Rows are points. Each copy is the shape, with its points in the same order, turned, moved and blurred by noise. Is it also mirrored, or only turned?
(in the rows, 128 means zero)

Shape (5 x 2)
[[108 117]
 [167 151]
 [151 127]
 [169 114]
 [ 61  85]]
Copy 1 (5 x 2)
[[135 151]
 [123  79]
 [143 113]
 [161  98]
 [145 206]]
Copy 1 is: mirrored
Copy 2 (5 x 2)
[[128 143]
 [120  74]
 [136  99]
 [157  89]
 [139 198]]
Copy 2 is: mirrored
Copy 3 (5 x 2)
[[122 105]
 [135 171]
 [115 148]
 [ 91 159]
 [113  53]]
Copy 3 is: mirrored
Copy 4 (5 x 2)
[[ 97 117]
 [166 131]
 [141 132]
 [138 153]
 [ 48 107]]
Copy 4 is: mirrored

Shape (9 x 4)
[[138 112 126 119]
 [112 163 103 133]
 [122 116 130 150]
 [127 158 100 112]
 [109 121 119 115]
 [114 106 100 119]
 [119 162  92 142]
 [114 112 249 126]
 [158 108  91 123]]
Copy 1 (9 x 4)
[[140 137 124 157]
 [101 135  94 116]
 [134 166 121 142]
 [111 111 108 125]
 [116 143 118 158]
 [124 139  94 170]
 [111 136  87 106]
 [121 185 239 161]
 [162 118  89 152]]
Copy 1 is: only turned
Copy 2 (9 x 4)
[[134 138 129 153]
 [102 159 169 113]
 [132 127 161 155]
 [107 167 142 121]
 [144 145 145 123]
 [154 154 152 131]
 [104 165 179 124]
 [115  16 115 143]
 [136 174 133 161]]
Copy 2 is: mirrored
Copy 3 (9 x 4)
[[135 150 122 122]
 [ 84 130 152 130]
 [136 159 150 139]
 [ 87 129 136 112]
 [112 143 122 139]
 [109 172 118 135]
 [ 84 138 165 117]
 [219  81 119 174]
 [118 178 125  88]]
Copy 3 is: only turned

Shape (9 x 6)
[[104 119 186 138  98 102]
 [170 119  55 146  93 104]
 [103 122  70  92  84 126]
 [228 153 176 153 162 130]
 [136 129 117 152 125 127]
 [127 109 164 146 114 147]
 [156 127 179 142  86 108]
 [ 96 142 167 137 206 108]
 [117 172 153 153 149 131]]
Copy 1 (9 x 6)
[[141 128 133 124 180 166]
 [149 107 151 193  72  89]
 [120 158  97 174  88 133]
 [130  79 152 111 186  32]
 [141 121 141 125 116 111]
 [136 149 151 103 154 123]
 [157 125 144 146 184 119]
 [ 90  73 105  61 140 138]
 [151 101 106  78 139 114]]
Copy 1 is: only turned
Copy 2 (9 x 6)
[[ 81 159 129 177 118 142]
 [ 94 145 140  39 143  96]
 [102 148 130 107 195  71]
 [129  74 106 100  43 156]
 [113 130 150 107 132 134]
 [ 89 119 131 144 138 161]
 [ 64 130 117 140  91 133]
 [187 149 139 167 113 167]
 [140 119 168 151 107 131]]
Copy 2 is: only turned
Copy 3 (9 x 6)
[[136 153 138 179 154  69]
 [141 177 155 115 143 209]
 [ 99 172 165  77 143 125]
 [221  76 119 176 129 159]
 [160 158 116 127 136 138]
 [159 163 123 153 126  97]
 [177 142 160 171 141 107]
 [142 109  53 151 177  98]
 [179 136 102 121 167  96]]
Copy 3 is: mirrored
Copy 4 (9 x 6)
[[113  97  82 147 115  98]
 [ 91 139 201 119 176  87]
 [ 68 144 148 138 184 149]
 [219 109 176 117  98  78]
 [119 138 147 114 126 106]
 [134 111 102  97 127 105]
 [128  68 126 139 121  89]
 [158 194  90 151  82 103]
 [132 147 126 132  71 129]]
Copy 4 is: only turned
